Each row of a before or after table is a point. The points were changed in one or more steps. Then noise was added and the rows were shuffled. The steps act on how far a point lies along the listed directions, d1 being the first. What was done? A step turns or swaps two directions, mirrors them in a line or flattens them onto one, adds a multiple of one to another, or multiplies one. Angles are multiples of 10 degrees, from the lower direction toward the higher: turns from -170 to 170, lines from 10 to 170 but not 90. Use the fewest steps. Two steps may share a direction if one is a turn and the other turns, adds or multiplies; they go together, in the order done. Otherwise the lowest direction goes first.

Directions:
(1): [  2.1 -30.5 -17.2]
(2): [-35.0  -1.6  -1.5]
(3): [  0.5  17.2 -30.6]
Before:
[[-3.7 -6.4  0.3]
 [ 5.6 -1.4  3.1]
 [ 2.4  6.0 -0.6]
 [ 0.3  0.3 -1.7]
 [-5.7 -4.8 -5.0]
 [-5.7 -1.7  2.3]
 [ 4.0 -2.2 -0.1]
 [-7.6 -1.7  0.9]
 [-4.6  9.5 -1.0]]
After (9 x 3):
[[-7.3  0.4  5.2]
 [ 4.5  7.0 -6.2]
 [-5.4 -1.4  8.0]
 [ 0.0 14.7 -7.6]
 [ 4.6 -6.5  6.5]
 [-5.4 -6.8  5.9]
 [-8.1  0.4 -5.7]
 [ 3.1 -4.4  0.2]
 [-0.5  1.1 -3.5]]
Steps: turn d1 and d2 by 30 degrees; multiply d3 by 2.5

Directions:
(1): [-15.9   1.5  27.1  25.5]
(2): [  0.2  35.9  11.8 -14.6]
(3): [ 15.8 -16.8  27.7 -18.5]
(4): [-33.7  -8.4   0.3 -20.8]
Before, 9 rows:
[[ -0.5  -0.9   4.0  -5.9]
 [  6.3  -0.4  -2.9  -5.6]
 [ -1.1  -4.7 -11.7   4.8]
 [  5.0  -1.3   5.9  -0.7]
 [ -0.7  -8.2   0.5  -6.5]
 [ -0.1  -2.4   3.0   0.8]
 [  2.9  -3.3   3.2  -4.3]
 [ -5.6  -8.0   5.2  -2.7]
 [ -4.8  -1.2   0.8   3.5]]
After:
[[ 0.9  0.4  4.4 -0.5]
 [-4.7 -5.4 -3.1 -6.8]
 [-5.9 -1.2  0.7 -3.1]
 [-6.8  2.7 -3.0  1.6]
 [11.2 -4.2 -3.8 -0.6]
 [-6.5 -3.6  2.8 -6.5]
 [-3.1  0.7  0.2  0.2]
 [-0.6 -1.9 -7.7 -1.8]
 [-5.3 -0.6 -3.6 -2.3]]
Steps: flatten d1 and d2 onto the line at 30 degrees; mirror d3 and d4 in the line at 60 degrees

Directions:
(1): [-24.2  -3.2 -12.0  -8.3 -24.1  32.7]
(2): [ -7.7  15.2 -43.3   3.9  14.1  -8.8]
(3): [ 40.6   1.5 -15.7  -8.9 -21.0   6.6]
(4): [ 11.6 -17.2  -4.3  26.4  22.3  28.6]
(5): [  0.0 -30.1  -7.6 -34.4  17.7  -1.3]
Before:
[[10.9 -7.0 -1.1  2.8  3.7  2.4]
 [ 8.3 -0.9 -3.1  2.9 -5.9  4.4]
 [-7.1 -1.5 10.4 -5.8 -9.7  4.5]
 [-0.9  5.4  2.3 -2.4 -8.1 -0.1]
 [-4.2 -3.7  5.8 -5.9 -1.9  3.8]
 [-2.5  0.0  2.8 -5.0 -8.6  0.1]
 [-2.1  4.3 -0.9  0.7 -2.0  2.2]
 [ 5.6 -2.7  5.1 -2.7  2.8  0.6]
 [ 4.1 -1.4  3.7  4.6 -4.2  1.6]]
After (9 x 6):
[[  0.6   0.6  -3.8  -8.8  -2.7  -1.7]
 [ -6.3  -2.3  -3.1   9.1   2.3   9.0]
 [  4.4   6.6  -6.6   0.7   0.6  -3.6]
 [  3.1  -0.7   0.7  -4.4  -0.7   1.1]
 [ -2.4  -4.8  -6.4  -2.2   1.6   1.7]
 [ -5.4   4.4  -3.5   2.4   2.8   1.8]
 [  6.2   5.5 -12.8  -5.8  -0.7  -6.8]
 [  1.4   3.4  -6.2  -5.2  -5.5  -3.6]
 [ -2.7  -5.6  -5.0  -1.3  -3.0   8.8]]
Steps: swap d1 and d3; turn d2 and d5 by -170 degrees

Directions:
(1): [ 24.4   9.9 -27.2  -7.1  25.5 -28.3  15.7  10.1]
(2): [  7.7   0.4  -4.9   6.4 -47.2 -30.2   1.8   4.2]
(3): [ -2.6  31.6  -1.5 -35.6  -4.4  -4.9 -22.8 -21.0]
(4): [-11.2  21.7 -10.6  -6.8 -13.4  20.8  43.7  -3.3]
(5): [ 26.5 -27.2  15.2 -20.0  -2.5   0.5  17.6 -29.9]
Before, 8 rows:
[[ -6.5   5.1  -2.4   6.8 -10.8   0.3  -5.6   9.0]
 [ -1.5   0.0  -2.4  -4.3   6.0   3.1  -3.0  -3.8]
 [  0.4  -2.3  -0.9  -2.1   4.3  -1.1  -4.4   0.0]
 [-10.4   8.7   0.7   4.9  -7.3   7.2   1.3   3.7]
 [ -1.2  -3.6  -1.0   4.5   0.4   3.3  10.2   2.1]
 [ -0.3  -1.7  -1.5   1.2  -3.4   1.5   4.5   2.7]
 [ -2.3  -1.4   3.8   1.7   3.6   4.8  -4.5  -1.0]
 [  0.8  -4.9   3.0  -0.1  -2.1   1.7   8.0  -3.5]]
After:
[[ -6.9   2.6  -0.1   4.9   1.8   3.5   3.2   4.3]
 [  0.7   0.2   4.5  -0.7 -14.6   2.4   7.3  -5.2]
 [  3.9  -9.0   7.5  -2.9 -10.3   5.3   1.8  -7.4]
 [  1.1   0.2  -0.1   3.3  -4.9  -5.7  -4.0   2.0]
 [ -1.6  -2.0  -2.3   5.7  -0.3   2.0   9.3   3.6]
 [  0.3   3.0  -7.3  -1.9  -1.5  -5.3  -2.2   0.0]
 [ -1.1  -1.2   0.1   0.3  -0.6   4.7   4.2   1.8]
 [  0.8  -2.2  -2.9  -0.4   1.3  -3.9  -4.4   1.2]]
Steps: turn d1 and d2 by 40 degrees; turn d2 and d5 by 150 degrees

Directions:
(1): [  3.7  30.6 -11.5 -33.2 -15.0  22.9   6.6  16.0 -21.5]
(2): [-47.3 -15.1 -18.3  -2.6   5.8  -2.0 -18.1   8.5 -21.1]
Before:
[[  5.9   7.3  -3.9  -6.8  -2.4   0.9   3.2   4.4  -2.5]
 [  2.0  11.2  -6.7 -12.0  -5.8  10.6   3.3   8.1  -3.2]
 [ -5.0  -5.7  -4.3   2.6   0.9   0.1   0.0  -2.1   0.0]
 [  2.7   8.3  -4.6 -11.7  -6.8   6.5   1.2   2.0  -6.4]
 [ -8.7   3.8  -6.7  -7.4  -4.3   4.2  -2.2   4.8 -10.7]
 [  2.0   0.5   1.1  -2.4  -0.3   0.6   2.9  -0.4   0.9]
 [ -3.0  -5.9   0.1   2.3   3.7  -3.3   1.2  -0.4   3.3]
 [ -8.7  -5.8  -1.8   2.3   2.8  -1.2  -3.6   0.3  -2.5]
 [ -5.1  -0.5  -2.2   0.7   1.0   1.1  -4.4   1.6  -6.8]
 [ -1.7   1.5   0.4  -1.0  -0.2   3.7   0.6   4.1   1.3]
 [-11.8  -5.6  -2.9   4.8   0.3  -4.0  -4.0   2.0  -3.2]
 [  4.2  -3.6   2.6   7.3   0.8  -3.6   2.3  -5.3   6.8]
 [  2.8  -1.2   1.6   3.7   0.3   1.1  -0.6  -0.4   1.9]
 [  1.5   1.2   1.8   2.1   2.6  -1.5  -0.7   0.4  -0.8]]
After (14 x 9):
[[ -1.9  -0.6   1.4   0.5   0.5   2.4  -0.1   3.2   2.4]
 [ -7.6  -1.8  -2.6   1.7   1.9   0.2  -5.1   1.8  -6.4]
 [  1.3  -1.4  -1.2  -1.7  -2.5   0.1  -1.0  -3.1   0.6]
 [ -6.4  -3.3  -6.3   0.4   0.0   1.5  -0.1  -1.1  -2.0]
 [  2.3   2.4   1.7   1.1   1.7  -0.5  -0.7   0.7  -1.1]
 [  6.2   2.5   1.6   1.1  -2.1   1.4   3.8  -2.6   3.7]
 [  6.9   2.0  -1.6  -0.7   0.9  -3.3   2.1   1.1   1.9]
 [-11.3  -4.3  -3.7  -0.5   1.9   0.5  -4.5   2.3  -5.6]
 [  2.4  -0.4   1.8  -1.3  -0.5  -0.4   2.9  -1.1   1.9]
 [-14.5  -3.7  -5.3   1.2  -1.1  -1.9  -4.3   4.5  -6.8]
 [  1.5   0.0  -2.8   0.2   0.0   1.8   0.7   2.0   5.4]
 [-12.5  -4.3  -5.3   0.3  -0.3  -0.7  -5.5   1.9  -7.0]
 [  3.9   0.3   1.6   1.4  -0.9   2.5   0.4   0.5   0.6]
 [ -2.9  -2.3  -2.3  -2.1   1.8  -0.4   1.8   2.1   0.2]]
Steps: multiply d1 by 0; multiply d2 by 1.3

Directions:
(1): [-22.0  -2.0 -11.9   1.1 -31.6  22.9   2.9   9.9 -43.7  -8.4  16.7]
(2): [ 23.8 -34.8 -28.2  26.0   2.2   2.4  12.0  11.8 -11.0  18.6 -22.4]
Before:
[[ 3.1  4.4  6.6  0.0  5.4 -9.9 -1.1 -7.2 12.2  0.7 -4.9]
 [-2.9 -1.8  1.7 -3.2 -4.3  3.7 -0.1 -2.9 -7.8 -0.2  2.4]
 [-4.0 -2.6  0.2  0.3 -7.3  3.3  1.5  2.1 -5.5  2.5  1.1]
 [-6.5  8.2  4.0 -4.2 -3.6  4.0 -1.8  0.0 -1.8 -6.4  6.5]
 [ 3.7  0.6 -2.1 -1.1  1.2 -2.7  0.0 -1.2  1.9  1.1  0.9]
 [-7.0  4.6  3.7 -4.1 -6.2  2.5 -2.5  2.1 -8.7 -2.6  4.2]
 [ 2.5  1.5  4.9 -1.1  2.9 -2.7 -1.5 -2.0  9.2  3.4 -3.1]
 [-4.9  2.9  2.4 -2.3 -3.7  2.4  1.4  0.6 -4.1 -0.9  3.1]
 [11.9 -5.1 -0.7  3.7 10.0 -6.1 -2.2 -0.7 15.1  3.8 -9.2]
 [ 5.9 -5.9  0.7  2.9  4.1  0.5  1.3  2.1  1.0  4.8 -4.0]
 [ 2.0  3.5  4.3 -1.7  5.0 -2.7 -3.3 -0.3  7.3 -1.7  2.0]
 [ 1.2  7.0 10.0 -7.3  6.5 -2.9 -2.7 -3.3 11.5 -0.9  1.8]
 [-3.8 -0.3  2.2 -2.1 -5.4  1.9 -1.4 -2.2 -2.2 -1.2  2.9]
 [ 5.7 -2.6 -1.0  1.8  0.6 -2.6 -0.6 -0.7 -1.1  2.4 -2.3]]
After, 14 rows:
[[  6.5  -1.1   3.3   0.5   7.0  -6.6  -1.1   0.2   6.6   4.5  -6.8]
 [  8.4  -3.7  -2.8   4.7   6.3  -1.9   1.8   1.4   6.9   2.7  -6.7]
 [  3.2  -1.0   1.8   0.4   3.9  -2.6   2.2  -0.3   4.9   3.2  -3.5]
 [  3.6  -1.7   4.6  -2.9   4.5  -2.6  -0.8  -5.5   4.0   2.4  -2.5]
 [  5.3 -10.1  -7.2   5.5  -3.1   5.7   4.1   5.7  -8.5   5.1  -3.1]
 [ -7.8  -0.6  -4.7   0.2 -13.1  10.0  -2.1   4.7 -14.4  -5.3   6.6]
 [ -0.2   1.7   6.1  -2.6   1.4  -3.1  -0.4  -1.9   7.7   2.8  -1.2]
 [ -1.9  -5.7  -6.6   7.4 -10.0   2.2   3.4   1.0 -12.9   1.5  -2.4]
 [ -4.3   2.0   5.0  -3.2  -2.9   4.7  -1.0   1.3  -5.5  -1.3   4.9]
 [ -1.5  -3.7  -2.7   2.8  -7.0   5.0   1.0   2.8  -6.2   3.2  -0.8]
 [  2.6  -5.0  -5.0   4.7  -1.7   3.3   0.3   4.8  -5.3   0.9   0.5]
 [  1.0   0.5  -3.1  -1.1  -2.4  -0.1   0.3  -0.2  -2.8   0.0   3.0]
 [ -0.4   2.4   1.9  -2.0  -3.3  -0.3  -2.1  -1.5  -4.5  -1.5   3.1]
 [  2.8  -3.4   1.6   0.2   0.9  -2.3  -0.9  -2.8   5.3   2.2  -2.9]]
Steps: turn d1 and d2 by -160 degrees

Directions:
(1): [ -0.8 -17.9  23.5  17.7  29.9 -17.0 -18.4 -12.2 -20.2  19.3  31.7  16.6]
(2): [ -8.6  -2.9  53.5  -6.1  -7.0  -4.8  -4.4  -0.3  -2.4   9.3 -27.2 -32.0]
(3): [ 17.3  29.9  -5.1 -37.0   9.5  -3.3  -8.7 -40.6   0.1  11.1  11.9 -15.6]
(4): [ 55.7   2.2  11.3  16.9 -15.0 -26.5  17.2  -2.6   6.1  -1.7  -6.4   9.8]
(5): [  8.2  20.5  16.5   7.7 -16.1  29.8 -21.7  -9.4 -32.6 -29.7  -3.5  21.0]
Before:
[[  0.5  -0.2  -0.1   4.3   0.4  -3.7   0.2   0.5  -1.8  -1.0   5.3   3.6]
 [ -1.8  -1.2   0.9   2.4  -6.2   3.8  -2.2   1.3  -1.6  -7.6   0.2   3.6]
 [ -8.1   4.3  -7.4 -13.3  -0.3   2.5   1.8  -5.1   7.6  -0.1  -6.0  -9.7]
 [-14.6  -0.4   3.5   2.4   2.2   8.5  -4.0   4.4  -2.0  -3.9  -1.8  -4.4]
 [ -2.1  -2.4  -0.2   2.6   2.2  -0.7  -2.2   0.7  -0.6   1.5   4.9  -0.7]
 [ -2.6   0.8  -4.3  -1.2  -0.2   1.9  -1.6  -2.2   4.2  -2.1   5.7   5.9]
 [ -5.1   2.3   5.5   2.9  -1.0   7.0  -9.6  -1.4  -9.9  -3.8  -0.6   5.2]
 [ -0.9   3.3  -6.8  -9.1   3.2  -0.4   6.7  -2.1   8.8   7.2  -0.4  -8.8]
 [ -5.7  -0.8   4.0   1.0   2.6   5.4  -5.4   1.5  -7.5  -0.3   2.7   2.6]
 [  4.4   0.0   3.1   3.3  -0.2  -2.5  -1.2  -1.4  -1.3  -0.1   0.5   2.3]]
After, 10 rows:
[[-21.5   1.6 -10.0 -13.1 -10.1  12.5   6.7   9.3  12.7  -7.5 -20.3 -15.4]
 [ -9.5   0.9   2.7   3.0   4.8   7.8 -12.9  -3.0 -12.7  -1.6   6.7   8.3]
 [ -8.1  -0.1  -2.5  -6.8  -3.9   4.1  10.3   8.1  11.8   3.2 -11.9 -13.7]
 [ -3.5  -3.4   2.4   2.3   6.5  -2.1  -5.4  -2.7  -3.1   4.5   9.1   0.1]
 [  0.4   3.6  -3.6  -3.2  -6.2   5.2  -2.3  -3.3  -0.3  -7.5   1.4   2.1]
 [  8.8  -1.5   5.1   6.5   1.1  -6.2  -1.2  -2.5  -2.5   1.4   2.9   5.1]
 [ -5.2   2.6   4.1  -5.7   0.4   2.1  -4.2  -5.8   3.3   0.8   2.5  -1.5]
 [-10.9  -2.4   2.5   0.5   9.4   6.3  -9.8  -1.5 -10.9   2.6  10.3   5.1]
 [-24.3   2.2 -11.4  -2.8   7.1  15.8  -7.1   3.0  -2.3  -5.1   5.4  -1.2]
 [  3.6   1.0   4.9   3.0   4.1  -7.4  -2.4  -5.2  -4.1   2.5   8.9   2.6]]
Steps: multiply d1 by 2.5; turn d2 and d3 by -110 degrees; multiply d4 by 2

Directions:
(1): [  6.7 -28.6 -20.2 -21.5   3.3   9.3  28.0 -20.8   8.0 -36.5   5.4 -22.1
  21.8  -0.3  27.6  15.0  25.4 -17.7]
(2): [ 18.4   4.6 -30.4 -38.9  34.0  -1.4 -24.2  14.3 -30.6  24.0 -15.3 -15.2
  18.2   0.1   7.5  -1.9 -15.2  -6.3]
(3): [ 11.1  25.5  24.9  -7.6  15.1  28.5 -20.4  -0.5 -38.6 -33.6  13.4   3.9
 -25.4   0.2  -2.5  13.7  28.7  -1.5]
(4): [-11.3  -8.8  10.2  -3.8   7.4  24.5 -29.4  21.3  37.7  17.1 -19.2  17.6
  -8.6  13.0  28.6  -0.6  24.2 -32.4]
(5): [ 13.5  13.4 -31.0  40.6   1.7  33.7   3.3  12.2  -4.8   8.3  25.2  22.2
  38.3  13.3  -2.8  14.8   3.6  -0.8]
(6): [ 26.5 -16.4  -5.5  -7.0  32.3   2.1  26.7  -7.6   6.2  -4.7 -29.6  48.5
 -13.6  10.3  -9.7  -4.1   7.5  27.7]
Before:
[[ 3.2  3.4  2.8  6.9  1.8  7.8  0.5 -0.4 -2.2 -3.5  3.9  5.7 -1.5  0.1
  -4.7  0.9  4.5  3.5]
 [ 3.6  1.6  0.5  2.6  3.7 -1.4  2.8 -2.9 -6.0 -4.1 -2.9  5.0 -4.1 -2.2
  -6.8  2.0 -0.6  9.1]
 [-3.4  2.6  8.8 -0.3  0.1  1.7 -7.4  1.9 -2.4 -5.0  2.9  5.6 -7.1  1.2
   1.6 -1.1  6.5  0.7]
 [-1.5 -4.7  4.1 -1.0 -6.5 -9.0  6.3 -5.3  0.8 -1.2  1.2 -7.6  2.2 -4.3
  -2.8 -3.4 -5.2  2.2]
 [ 1.7  7.6  4.5  7.0 -1.3  3.1 -4.5  1.1 -7.5  0.7  5.3  2.5 -3.1  1.2
  -4.1  4.1 -2.1  0.0]
 [ 3.2 -2.0 -9.3 -2.8 -0.2  2.8 -4.1 -0.1  3.1  2.0  2.4 -4.4 11.6  3.5
   5.7  4.1  2.8 -3.5]
 [ 1.1  3.0  4.0 -2.6  0.5 -2.2 -0.4 -4.2 -9.6 -6.0  3.3  0.4 -4.1 -1.2
  -2.3  3.0 -0.7  8.1]
 [ 0.8 -5.3 -8.7 -3.8  5.2 -0.5 -3.6  2.7  4.6  9.3 -2.3 -2.0  7.2  4.2
   7.2 -0.8 -1.4 -5.1]]
After, 8 rows:
[[-4.3  5.1  4.7  6.0 -4.9 -0.1 -5.7  0.9 -3.3 -1.3  2.9 -3.4 -3.1 -3.3
  -3.3  2.6 -0.4  0.8]
 [ 1.2 -4.9  1.5 -6.6  0.8 -6.5 -0.3  0.2  1.8  5.5 -5.5 -3.8  2.3 -1.7
  -0.2 -4.6 -5.2 -0.5]
 [ 5.1  6.9  1.5  3.6  3.2  3.3 -4.6  1.4 -9.3  2.3  2.3  4.4 -2.5  1.8
  -4.1  3.5 -3.1  1.4]
 [-1.8  3.9  6.4 -1.4 -0.2  0.0 -5.9 -0.5 -6.3 -1.9  2.4  0.8 -5.4 -0.5
   0.0  2.5  0.3  4.2]
 [ 1.2  6.2  0.9  4.2  0.3  6.9 -5.9  1.9 -5.8 -0.3  6.5 -2.8  2.0 -1.4
  -2.4  1.3  1.9 -1.3]
 [ 5.4 -5.7 -6.3  1.2  0.8  3.3  3.9 -3.5  8.0 -2.4 -0.2  6.4  6.7  4.7
   2.9  3.5  5.9  2.3]
 [-1.0  3.9  3.8 -5.4  2.4 -0.5 -8.2  1.3 -9.1 -4.8  3.7 -0.2 -2.9 -0.6
   1.5 -0.6  2.8  1.1]
 [ 0.5 -8.7 -3.2  5.2 -0.1 -1.6  8.6 -3.7 10.2  0.3 -0.1  5.5  2.2  4.4
   2.6 -0.3  2.0  1.9]]
Steps: flatten d1 and d4 onto the line at 20 degrees; turn d2 and d6 by 140 degrees
